Each point is reached from the start by the listed moves, each made 0, 1 or 2 times, or once backwards (-1), plus a little noise. Is the number of moves made odd or even? Then give how often each move was made.
In the rows, 128 means zero.

Moves:
(1): [147  98 148 124 103 115]
(2): [113 160 118 108 121 110]
(3): [119 106 155 144 120 103]
Start: [101 122 120 128 113 143]
Points:
[ 74 132 126 152 130 131] => even (-1, 0, 1)
[ 61 238  55  77 130 145] => even (-1, 2, -1)
[165  51 143 125  74 159] => even (2, -1, -1)

Moves:
(1): [124 139 154 148 139 122 129 138 127]
(2): [138 115 149 116 108 120 132 136 136]
(3): [112 131 119 122 130 131 159 120 158]
(4): [132 137 134 141 118 138 141 131 113]
(5): [103 157 116 131 127 111 118 148 134]
(6): [137 130 134  96 126 148 128 121 130]
Start: [116 138 137 124 120 155 117 136 137]
Points:
[ 61 174 116  87  65 129 181 167 212] => even (-1, 2, 2, 1, 2, 0)
[ 96 124  96  45 121 178 163 101 214] => odd (-1, 0, 2, -1, 0, 1)
[122 123  96  35 130 226 185  67 184] => odd (-1, -1, 2, 0, -1, 2)
[134 112 191  53 111 206 193 104 203] => odd (1, 1, 2, 0, -1, 2)

Moves:
(1): [157 127 128 125 105 140 121 136 131 132 118 111]
(2): [138 147 111 134 116 111 158 143 121 110 118 144]
(3): [119 120 140 132 120 116 130 120 138 129 123 144]
(4): [130 120 116 137 131 133 125 132 126 129 128 132]
(5): [114 129 122 131 135 126 119 120 136 145 126 133]
(6): [143 121 116 132 138 142 153 114 145 110 130 127]
(7): [118 112 140 141 120 127 143 137 142 139 125 120]
(8): [128 144 146 130 133 132 121 126 122 119 110 135]
(9): [115 123 119 152 107 138 125 131 150 118 127 120]
(10): [116 131 119 131 116 142 127 115 117 137 124 132]
(11): [129 132 127 140 129 141 126 138 139 131 138 139]
Start: [119 126 133 131 128 113 129 126 138 133 129 133]
Points:
[  9 121 171 185  35 109 101  89 169 167  76 145] => even (0, 0, 2, -1, 1, -1, 1, 1, 2, 2, -1)
[168  73  93 208  52 142 210 150 246  95  88  74] => odd (2, 1, 0, 1, 1, 2, 2, 0, 2, -1, -1)
[170  97  75 174  80 249 123  97 182 133 130  80] => odd (2, -1, -1, 1, 0, 2, 0, 0, 1, 2, 1)
[113 114 119 178  89 197 164 127 185 181 131 113] => odd (1, 0, -1, -1, 1, 1, 2, 0, 0, 2, 2)
[ 94 145 179 111 156 112  65  71 127 136  88 149] => odd (0, -1, 1, 0, 1, 0, -1, 2, 0, 0, -1)

Moves:
(1): [140 111 115 127 118 125 110 142 128 128 127 120 123 123 121 136 129 130]
(2): [137 149 106 127 116 114 124 141 125 114 126 128 117 130 120 130 134 130]
(3): [138 126 113 141 130 129 116 132 124 124 147 119 129 120 123 132 124 135]
(4): [131 143 144 139 119 133 130 142 124 118 120 127 132 130 131 124 123 131]
(5): [121 120 124 137 127 144 138 129 136 120 127 143 118 133 128 104 119 131]
(6): [127 134 130 124 126 146 134 127 126 136 123 129 133 127 127 118 133 115]
(7): [146 136 131 126 143 138 139 125 131 142 109 142 127 120 132 124 109 120]
(8): [117 117 134 133 130 132 138 129 122 124 130 142 132 138 124 128 122 112]
(9): [120 127 152 107 121 136 133 124 131 129 145 139 124 109 130 138 131 119]
(10): [125 124 138 120 144 149 131 135 116 152 138 140 123 151 136 133 134 118]
(11): [147 133 125 138 122 114 127 126 135 126 127 135 140 132 121 125 130 133]
(12): [122 135 125 123 123 131 125 131 126 125 125 135 136 130 118 124 124 135]
(13): [122 121 127 120 152 124 118 126 120 142 127 149 134 114 142 111 130 114]
(14): [130 128 119 109 130 120 117 124 138 114 133 120 135 141 130 119 112 127]
(15): [132 124 123 140 129 138 116 113 125 107 125 136 128 136 130 135 128 127]
(16): [132 124 135 118 137 127 135 134 129 122 125 125 133 121 119 125 134 131]
(17): [121 127 151 126 124 131 136 123 108 130 122 128 114 130 123 119 129 125]
(18): [128 121 119 124 123 126 131 122 118 126 130 125 136 131 138 132 131 136]
Start: [109 138 121 142 137 142 116 136 129 143 114 126 136 123 106 109 132 154]
Points:
[169 227 160 153 130 211 128 201  84 164 131 169 111 132  84  95 136 111] => odd (0, 2, 2, 2, 0, 2, 1, 0, 1, 2, 1, 0, 0, 0, 0, 0, 1, -1)
[ 84 141 117  82 185 163  82  52  85 122 110 181 172  70 127  83 105 119] => even (-1, 0, 1, -1, -1, 1, 1, 0, 1, -1, -1, 2, 2, 1, 2, 0, 1, 1)
[123 179 123 143  89  99 202 108 133 144  79 206 163 115  79 123  95 165] => odd (-1, 1, -1, -1, 0, -1, 2, 2, 1, -1, 2, 2, -1, -1, -1, -1, 0, 2)
[161  93 128 100 191 180 108 144  46 244  81 149 140 153 102  90 163 102] => even (2, 0, 0, -1, -1, 2, 1, 0, -1, 2, 1, 0, 1, 0, 0, 1, 2, 1)
[118 147  66  79 128 172  88 176 163  81 196  71 133 134  81 113 139 181] => even (0, 1, 2, 0, 1, 1, -1, -1, 1, 1, -1, 0, -1, 2, 0, 2, -1, 0)
[ 95 142 131 144 136 229 161  98 123 203 130 185 175 209 105  78 134 148] => odd (-1, -1, 0, -1, 1, 2, 0, 0, 0, 2, 2, 2, -1, 0, 0, -1, 0, 1)
[ 90 223 130 162  85 164 132 171 143  79 118 215 149 157  88   7 117 118] => odd (-1, 2, 0, 2, 2, 2, -1, 1, 1, 0, 2, 1, 1, 1, 0, -1, 0, -1)

Moves:
(1): [127 114 122 127 117 108 122 143 119 126 135 142 146 132 134 114 127 133
 130 129 133 113 126 128 115]
(2): [122 137 106 164 138 115 126 100 144 125 127 121 128 143 139 125 136 124
 143 109 122 142 104 140 106]
(3): [108 116 124 143 129 128 137 124 122 130 122 124 114 123 113 144 140 125
 125 149 140 144 131 143 120]
(4): [118 137 118 128 127 123 138 123 137 132 122 129 121 124 138 139 133 141
 116 132 116 123 116 131 134]
(5): [112 106 106 114 136 128 133 122 130 113 116 141 160 140 119 121 130 138
 127 110 143 136 137 137 133]
(6): [139 140 109 132 121 145 120 119 123 137 124 145 128 148 132 115 129 113
 124 143 117 139 133 131 128]
(7): [140 121 119 140 113 110 148 142 112 115 129 149 124 137 132 150 115 131
 128 138 125 122 120 122 127]
(8): [134 112 129 121 128 119 120 145 121 125 125 132 134 128 125 123 103 117
 131 147 119 130 122 127 120]
(9): [122 126 126 126 134 131 125 127 125 142 136 132 135 123 121 140 133 127
 128 125 128 126 117 127 131]
(10): [136 152 120 135 122 121 121 112 133 134 112 126 117 129 139 139 121 146
 125 122 113 132 122 145 134]
(11): [122 128 142 121 144 129 127 135 126 120 145 121 136 123 145 129 117 126
 142 158 156 106 138 106 125]
(12): [118 120 126 129 136 125 129 130 117 134 134 149 133 117 118 119 121 121
 116 128 126 117 113 127 129]
(13): [132 138 138 139 131 119 132 124 132 137 122 113 123 133 133 135 131 119
 121 137 128 124 122 134 128]
(14): [133 127 129 134 129 130 127 142 125 133 120 135 116 130 131 134 136 123
 133 133 131 115 124 123 136]
(15): [115 131 127 129 133 119 140 145 120 119 141 118 124 131 151 139 125 140
 127 117 136 129 130 121 142]
(16): [120 125 117 127 124 139 125 118 129 147 131 138 124 141 113 126 117 130
 127 120 122 137 115 140 114]
(17): [132 121 135 133 118 103 139 131 128 124 116 136 124 128 151 128 126 138
 134 132 127 126 141 115 134]
(18): [131 129 139 138 131 147 126 109 128 136 132 115 130 120 135 126 139 124
 140 131 130 130 113 133 126]
(19): [135 124 138 121 141 132 137 136 107 128 133 116 121 120 133 140 128 121
 140 116 127 118 124 113 119]
(20): [144 126 105 129 112  99 142 129 128 126 124 126 113 134 138 127 125 125
 131 140 127 133 126 139 138]
(21): [125 132 136 140 146 138 139 130 131 145 116 116 131 117 107 133 134 133
 136 138 122 125 126 129 137]
(22): [131 132 137  93 165 136 134 136 123 132 147 127 120 142 118 139 136 136
 143 127 132 150 123 131 121]
(23): [110 101 117 116 124 122 115 113 121 121 141 152 132 137 108 117 129 144
 118 124 110 118 116 123 133]
(24): [120 131 134 124 115 139 133 124 124 123 133 134 126 129 131 134 128 115
 142 136 121 120 143 142 135]
Start: [139 127 133 126 121 137 115 131 122 145 101 113  89 132 133 113 125 124
 142 127 133  90 113 118 129]
Points:
[ 23 128 159 205 233  20 135  62 157 151 137  48  15 162 146 139 112 205
 146 170 160 136  73 113 105] => odd (-1, 2, 2, -1, -1, -1, -1, 0, -1, 1, 2, 1, 2, -1, 2, 1, 2, -1, -1, 0, 1, 1, 2, -1)
[101 181 134 136 151 210 156  67 118 155 118 122 127 148 182 207 153 194
 121 228 140  59 105  88 220] => even (-1, -1, 0, 2, 1, 2, 2, -1, 2, 1, 2, -1, 1, -1, 1, -1, 0, 2, -1, -1, 1, 0, 1, 0)
[184 110   7  83 108  65 181 110  48 108 102 192  67 231 197 131 138 129
 210 147  28 122  54 198 114] => even (2, 1, 0, 2, 1, 2, 1, 1, -1, 1, -1, 0, 0, 0, 0, -1, 0, 1, 2, 2, 0, 2, 1, 2)

Moves:
(1): [127 129 127 126 118 137 137 134 122 130 124 136 128 120 126 133 122 128
 135 139 134 132 129 134 121]
(2): [130 132 134 129 131 132 125 130 136 122 123 122 129 117 129 127 128 118
 121 124 130 131 134 119 127]
(3): [127 131 136 123 116 120 126 111 129 137 129 131 118 134 133 121 113 123
 130 131 132 140 123 124 130]
(4): [123 121 128 125 134 131 117 137 146 142 126 129 126 123 135 126 123 138
 134 118 132 134 128 130 123]
(5): [139 131 124 124 117 128 127 136 134 135 107 128 135 128 128 129 125 131
 123 115 111 123 135 121 128]
(6): [120 119 116 146 130 122 122 126 122 122 120 140 143 121 128 113 113 119
 122 120 141 139 127 117 130]
(7): [123 136 124 128 131 121 122 120 142 128 140 126 134 115 122 124 121 124
 130 131 123 121 134 125 118]
(8): [134 123 137 137 132 121 137 126 131 132 146 148 134 132 140 135 130 124
 135 113 136 127 129 137 127]
(9): [130 123 122 126 131 121 128 126 132 126 131 134 125 124 123 125 127 132
 138 135 123 136 133 130 137]
(10): [137 123 123 125 124 128 122 127 132 123 128 120 111 127 131 120 125 125
 129 121 135 115 131 120 126]
(11): [129 137 130 117 129 136 123 125 128 125 123 126 133 132 125 130 128 134
 119 120 139 126 151 116 124]
(12): [119 137 121 125 134 122 126 140 129 107 132 143 104 135 119 125 123 136
 113 129 125 126 129 122 132]
(13): [133 134 132 130 133 118 142 134 133 135 130 133 118 127 111 122 109 129
 118 123 135 132 123 136 134]
(14): [139 120 142 114 128 135 126 131 117 113 118 123 137 141 121 122 133 116
 132 137 122 126 130 131 132]
(15): [131 128 130 132 120 123 116 133 126 127 136 130 129 127 124 117 127 133
 124 127 129 132 130 133 130]
(16): [125 125 125 127 118 141 130 122 125 128 134 121 128 131 129 123 120 121
 127 125 120 125 132 135 123]
(17): [122 134 121 123 123 135 131 123 126 128 131 135 125 126 120 114 147 122
 135 125 129 123 122 135 130]
(18): [122 126 130 139 123 132 120 135 128 141 126 130 126 139 129 125 134 125
 131 138 123 126 130 118 132]
(19): [130 122 145 129 138 127 126 134 129 135 114 133 131 117 144 119 125 137
 129 128 127 117 141 124 128]
(20): [140 128 129 134 128 128 129 137 131 130 133 128 120 127 124 126 134 121
 136 125 123 132 137 129 116]
(21): [124 139 135 139 133 125 106 121 132 130 123 136 134 132 126 137 109 134
 134 122 133 127 143 139 128]
(22): [128 117 132 124 135 126 121 119 123 131 123 129 129 125 113 128 126 127
 127 126 122 129 128 122 122]
(23): [124 129 139 133 113 133 132 130 129 114 125 128 123 125 125 129 132 130
 137 133 128 135 122 129 128]
(24): [124 131 129 125 128 122 124 132 117 125 127 130 122 121 130 126 126 124
 137 125 128 126 134 125 134]
Start: [131 124 130 122 121 128 136 140 131 122 113 118 130 132 124 134 129 121
 122 123 128 136 119 119 124]
Points:
[104 165 125  90 123 175  66 189 182 135  26 170 151 100  46  60  64 140
  57  86 115 136 215  84  91] => even (2, 2, 0, 2, 2, 1, 1, -1, 0, -1, 2, 2, 1, 1, 1, 1, 2, 1, 1, 0, 1, 1, -1, -1)
[121  87 136 165  40 150 124 132 116 153  99 113  91 133 130  76 155  93
 136 118 158 146  78  72 125] => even (0, 0, 1, 0, 0, 1, -1, 0, -1, 2, 0, -1, 0, -1, 1, 0, 1, 2, 0, 0, -1, 1, 2, 0)
[158  68 161 104 184 149 102 204 130  82  84 222  65 109  66  55 112 131
 162  91 175 124 198 135 106] => even (2, 0, -1, 2, -1, 1, -1, 1, 2, 2, 1, 2, 1, 2, 0, 0, 2, 0, 2, 2, 1, 2, 0, 0)
[101 134 103 102  93 149 161 189 141 100 114 105  18  68 123  53 156 131
 140 140  89  67 122 117 172] => odd (0, 1, -1, 0, 0, -1, 0, -1, 2, 2, -1, 1, 1, -1, 0, 2, 2, 1, 2, -1, -1, -1, 1, 2)
[147  94 126 159  72 140  65 138 103 134  34 175 170 186 167  88  88  71
 150  97 141 113 141 105 163] => even (1, 0, 1, 0, 2, 2, -1, 1, 0, 2, -1, 0, -1, 2, 0, 0, 1, 2, 0, -1, 2, -1, -1, 0)
[ 74 144 177 125  86 127  45  92 180 182 118 138 143  70 141 134  92 175
 214 122 131 133 146 157  87] => odd (1, -1, 1, 2, 0, -1, 2, 0, 0, 0, 0, -1, -1, -1, 1, 0, 1, 0, 1, -1, 2, 1, 2, 1)
[ 99 228  98 117  94 117  82 145 196  76  98 160 117 119   7 105  88 144
  86 104  92 146 166 123 122] => even (0, 1, 0, 0, 2, 0, 2, -1, 1, -1, 1, 2, 1, 0, 1, 0, 2, 0, -1, 0, 2, 0, 1, -1)
[ 83  94  80 196 112 160 117 141  52 147 101 156 178  73 135 101 118  84
 190 167 125 158 158 143 131] => even (2, 0, -1, -1, -1, 2, -1, -1, 2, -1, -1, -1, -1, -1, 0, 2, 1, 1, 1, 1, 1, 0, -1, 2)
[172 143 135 101 185 109  50 168 136  38  44 100 112 159 109 133 108 124
  97 122  84  54 210  64 118] => odd (-1, 0, -1, -1, 1, 0, 1, -1, 0, 2, 0, 2, -1, 2, -1, -1, -1, 0, 1, 1, 2, 0, -1, 0)
[132 101 189 158 117  93 124  83 161 195 137 161 169 183 188 124 101 103
 181 140 125 133 109 144 157] => odd (-1, -1, 2, 0, 0, 0, 1, 2, 1, 0, -1, -1, 0, 1, -1, 0, 0, 2, 1, -1, 1, -1, 0, -1)
[130 129 107 107  16 175 146 213 153  94  83 171  30 158  93  86 135 112
 172 125  95 168  91 145 133] => odd (2, 0, 1, 2, 2, 0, -1, 0, 1, 1, -1, 2, 0, 1, 0, 1, 2, 1, -1, 1, 0, -1, 2, 0)

Moves:
(1): [129 129 127 123 128 136 136 124 130 131 129 127 126 123 124 130 133 130
 119 123 134 128 124 122]
(2): [126 136 121 127 130 138 125 130 129 130 134 126 129 131 137 139 128 128
 145 119 132 124 126 133]
(3): [138 119 121 127 126 136 138 146 127 128 139 120 119 125 129 132 131 142
 123 128 134 119 128 123]
(4): [126 113 130 127 117 131 121 124 129 123 129 134 119 127 120 130 127 126
 123 138 126 131 123 140]
(5): [120 122 124 133 138 125 128 118 133 132 132 124 133 135 128 125 138 130
 132 123 130 135 125 120]
(6): [123 118 126 124 138 115 125 125 123 132 133 139 129 135 117 139 138 128
 137 120 121 149 137 141]
(7): [114 115 137 126 138 139 135 128 134 123 134 128 126 114 133 120 129 117
 136 143 123 115 124 140]
(8): [145 126 132 127 125 117 125 132 112 121 128 146 124 124 135 122 138 136
 132 132 138 132 127 124]
(9): [127 130 115 120 118 117 140 126 124 135 131 126 121 108 130 140 123 128
 134 138 126 123 115 125]
(10): [123 141 130 126 116 135 137 139 133 117 130 127 134 128 145 113 120 130
 140 131 124 144 138 119]
(11): [120 126 119 131 122 130 133 137 139 128 133 124 134 130 141 117 111 121
 129 131 141 128 134 129]
(12): [133 136 122 134 130 122 137 126 129 134 133 132 125 123 139 133 134 130
 126 129 131 121 126 138]
(13): [120 127 121 128 127 132 133 135 121 128 125 121 128 134 132 129 129 137
 131 109 125 118 125 126]
(14): [122 128 140 122 129 123 122 118 135 123 129 126 116 123 132 126 135 109
 124 121 125 124 125 124]
(15): [126 118 119 129 134 120 128 133 134 125 116 127 145 127 138 129 132 130
 130 123 130 113 138 129]
(16): [118 138 120 108 131 133 120 123 132 127 139 131 129 137 146 140 126 133
 123 130 132 134 126 130]
(17): [135 144 119 129 128 129 139 134 127 141 136 132 138 143 117 133 136 119
 120 136 132 131 120 120]
(18): [122 132 125 138 128 124 127 123 114 120 119 116 118 116 130 132 142 126
 125 136 135 131 124 137]
(19): [132 140 119 122 128 139 130 125 129 133 138 139 118 125 149 119 115 121
 132 131 126 122 136 113]
(20): [119 131 131 135 128 128 123 130 127 141 119 133 119 135 130 131 127 127
 128 132 134 130 133 125]
(21): [119 144 128 130 139 126 124 122 144 132 144 134 109 132 112 131 135 119
 135 132 133 137 129 135]
(22): [141 134 128 117 116 129 134 124 125 125 111 116 121 141 124 109 125 136
 139 130 123 128 133 131]
(23): [129 125 130 130 133 119 136 128 122 114 122 130 132 138 128 144 121 133
 133 121 130 132 129 134]
(24): [121 132 129 121 131 137 135 116 108 118 142 116 141 129 128 137 144 143
 119 130 125 120 139 129]
Start: [118 136 129 114 127 136 136 127 123 134 125 134 130 132 137 136 128 140
 137 131 130 128 127 118]
Points:
[ 67 132 169  86  61 222 108 175 145  67 124  95  86 154 197  92  73 148
 190 143 129 132 140 158] => even (-1, 2, 1, 2, -1, -1, 1, 0, -1, 2, 1, -1, 1, 1, -1, 1, -1, 0, -1, 1, 0, 1, 0, 0)
[ 93 200  93 107 118 138 168  85 111  88 149 114 161 123 220 159 163 127
 193 139 117 119 118 103] => odd (-1, 2, -1, 1, 2, -1, 0, 0, 1, 2, -1, 1, 0, 1, 1, 0, 1, 1, 1, -1, 0, 0, 1, 1)
[ 87  80 109  67  91 111 159 116  97  45 130  94 127  14 249 139 156 138
 138 185 144  83 126 140] => even (0, 0, 1, 1, 0, 0, 1, 1, 2, 1, 1, 0, -1, 2, 2, 1, -1, 2, 0, -1, -1, 0, 0, 1)
[ 73  74  92 125 143  60 155  87  85 126 135 126 175 108 197 226 177 173
 160  63 113  73 150 125] => odd (-1, 1, 0, 1, 2, 1, -1, 0, 2, 0, 0, 2, 1, 2, 2, -1, -1, -1, 0, 1, -1, -1, 1, 2)
[108 125 124  38  82 192 169 172 118  89 126 171  64 148 225  67  69 189
 209 163 148 192 145 121] => odd (2, 0, 1, 1, 0, 1, 2, 2, 0, 2, 1, -1, 1, -1, -1, 2, -1, 0, 1, 1, 0, 2, 1, -1)

Moves:
(1): [119 114 124 123 130 127 133 135 140 132 123 110 126 127 125 133 118 129
 121 125 146 123 134 126 140]
(2): [119 123 127 134 138 117 132 124 132 125 141 122 136 109 117 136 135 124
 128 119 132 132 121 135 125]
(3): [143 119 128 121 136 124 131 133 132 131 140 146 126 129 134 119 108 122
 132 133 119 126 131 110 118]
(4): [124 106 120 118 124 125 140 127 134 128 136 127 134 133 128 146 135 129
 123 131 130 131 111 133 128]
(5): [121 114 139 138 116 119 127 123 133 145 134 123 120 126 131 127 124 136
 123 130 123 123 135 143 126]
(6): [124 125 128 124 131 111 129 131 117 104 111 150 116 129 131 122 131 129
 136 116 130 118 132 109 116]
(7): [128 123 128 113 124 136 139 131 128 125 115 132 122 131 128 125 135 107
 132 131 125 128 128 120 128]
(8): [120 120 129 139 111 131 120 128 125 111 123 125 133 136 134 117 127 116
 134 138 112 114 128 144 125]
(9): [133 124 117 145 127 131 136 127 119 123 131 142 123 137 134 137 116 125
 127 135 124 120 129 122 134]
(10): [116 127 129 131 115 128 123 117 121 121 123 124 119 136 120 124 136 137
 136 137 139 136 132 140 131]
(11): [119 123 131 140 125 122 124 122 128 126 129 121 136 128 132 138 134 122
 122 116 125 142 120 130 133]
(12): [136 129 131 128 130 135 115 123 132 128 117 127 132 122 137 131 114 120
 127 127 128 123 130 134 126]
(13): [129 129 141 127 119 113 139 130 136 119 134 132 126 133 124 137 121 115
 125 124 135 138 128 131 129]
(14): [118 137 129 134 124 134 136 126 129 118 113 112 138 139 112 135 132 139
 125 124 126 137 136 129 112]
(15): [119 128 134 124 137 119 140 128 144 124 113 125 130 126 115 140 135 132
 152 147 119 123 122 138 135]
(16): [120 132 131 139 135 124 130 129 133 132 119 140 115 122 125 132 122 138
 123 135 137 134 116 125 131]
(17): [114 115 127 127 144 129 137 135 116 139 142 127 139 118 138 132 123 133
 128 140 132 145 128 128 127]
(18): [120 137 128 119 134 125 120 131 131 124 144 126 124 129 124 139 119 123
 116 135 133 135 135 130 125]
(19): [127 120 134 136 130 133 117 146 129 120 135 114 121 119 133 140 121 131
 141 132 134 127 124 122 118]
(20): [130 126 133 134 135 133 131 126 126 115 128 131 125 129 129 123 126 125
 129 125 121 127 138 134 132]
(21): [129 128 143 129 118 144 115 129 127 124 150 125 131 119 128 126 143 132
 129 137 132 136 132 122 142]
(22): [149 126 131 135 128 119 112 128 112 119 132 122 134 124 123 136 133 127
 129 125 136 119 120 130 136]
(23): [148 130 130 143 134 112 136 143 131 134 129 131 126 130 133 134 131 127
 128 139 135 126 132 121 131]
(24): [136 137 118 125 128 125 124 119 124 126 123 136 123 124 142 129 120 123
 124 130 119 124 117 117 124]
Start: [118 121 118 121 126 130 108 130 122 136 131 137 123 130 116 132 126 126
 127 115 142 129 139 129 132]
Points:
[ 25  11 155 192 123  60 177 184 203 154  60  79  90 133 131 242  67 177
 177 230 222 154 105 217 152] => even (2, -1, -1, 2, 1, 0, -1, 1, 0, 2, 0, 2, 2, 0, 2, 2, 2, -1, 2, 0, -1, -1, 2, 0)
[133  70  94 193 118  54  44  42  49  29 170 249  56 107 147 176  79 119
  97  80 144 104  66 129 122] => odd (-1, 2, 1, 2, 1, 2, -1, 0, 2, 2, 1, 1, 0, -1, -1, 2, -1, 1, 0, 2, 0, 2, -1, 2)
[139 121 116  97 157  37 126 134 123  34 117 169  85 131  90 228  97 124
 185 172 171 113 137  91  86] => odd (0, 1, 1, 1, 0, 2, 0, -1, 1, 2, -1, 1, 1, 1, 2, -1, 0, 2, 1, 0, 0, 1, 1, 2)
[ 94  38 168 161 126 144 119 146  81 161 182 103 150 122 129 181 141 105
 148 151  94 159 120 171 161] => odd (-1, -1, 0, 0, 2, -1, 2, 0, 1, -1, 2, -1, 0, 0, 1, 0, 2, 0, 1, 1, 0, 2, -1, -1)
[137  47 132 164  40  35 165 143 145  63  71 181  69 197 123 122  50  96
 178 151 118  25 185 105  99] => even (2, 0, 2, 0, 2, 2, 0, 2, 2, 1, -1, 0, 2, 1, 1, -1, -1, -1, 0, -1, 0, 0, 1, 1)
[115  55 148 160 141 143 168 180 140 134 224 141 128 147 127 217 135 196
 190 219 110 161 147 104 128] => odd (-1, -1, 1, 2, 1, 0, -1, -1, 2, 0, 0, -1, 0, 1, 2, -1, 1, 0, 2, 1, 2, -1, 1, 0)
[184 154 148 147 127 126  12 144 150 189 116 110  75  66 154 156 104 122
  56 119 225 129 134  65 181] => even (2, 0, 0, -1, 1, 0, 1, -1, -1, 0, 1, 2, -1, 0, -1, 2, -1, 1, 0, -1, 2, 1, 2, 2)
[ 74  93  72  61 171 170 130 142 154 185 145 124 118 118 177 218  74  66
 129 181 103 144 104  78 166] => odd (1, -1, 0, 0, 0, -1, 2, -1, 2, -1, 2, 0, -1, -1, 2, -1, 1, 2, 1, -1, 0, -1, -1, 2)
[139  85  81  58 132  83 157 116 101 108 203 150 143 132 108 185 120  54
  75 133 162 165 125 106  92] => odd (0, 2, 1, 2, 0, 0, 2, 0, 0, 1, -1, 0, 1, 1, -1, -1, 1, 2, -1, 0, 0, 1, 1, 2)
[ 93 104 111 199 125 221  94 147  94 105 194  75 151 106 184 163 123  51
  83 129 104 156 179 101 161] => even (1, 1, -1, -1, 0, -1, 2, 1, 2, -1, 2, 0, -1, 1, -1, -1, 1, 1, 1, 2, 2, -1, 1, 2)
[220 137 142 136  50 140  52  94  63  95 134 175 101 168 140  77 101 105
  99  99  96  78 196  50 112] => odd (0, -1, 2, -1, 2, 1, 1, 0, 1, 0, 0, 0, 0, 2, -1, -1, -1, 0, -1, 0, 2, 2, 0, 2)
[212  97 151  89 175  59 173 163 128 114 131 225  94 123 170 161 100  37
 124 137 144 134 140  35 191] => odd (1, -1, 1, 0, 0, 1, 2, -1, 0, -1, 1, 0, 2, -1, 1, 0, 1, 0, -1, 2, 1, 1, 2, 2)
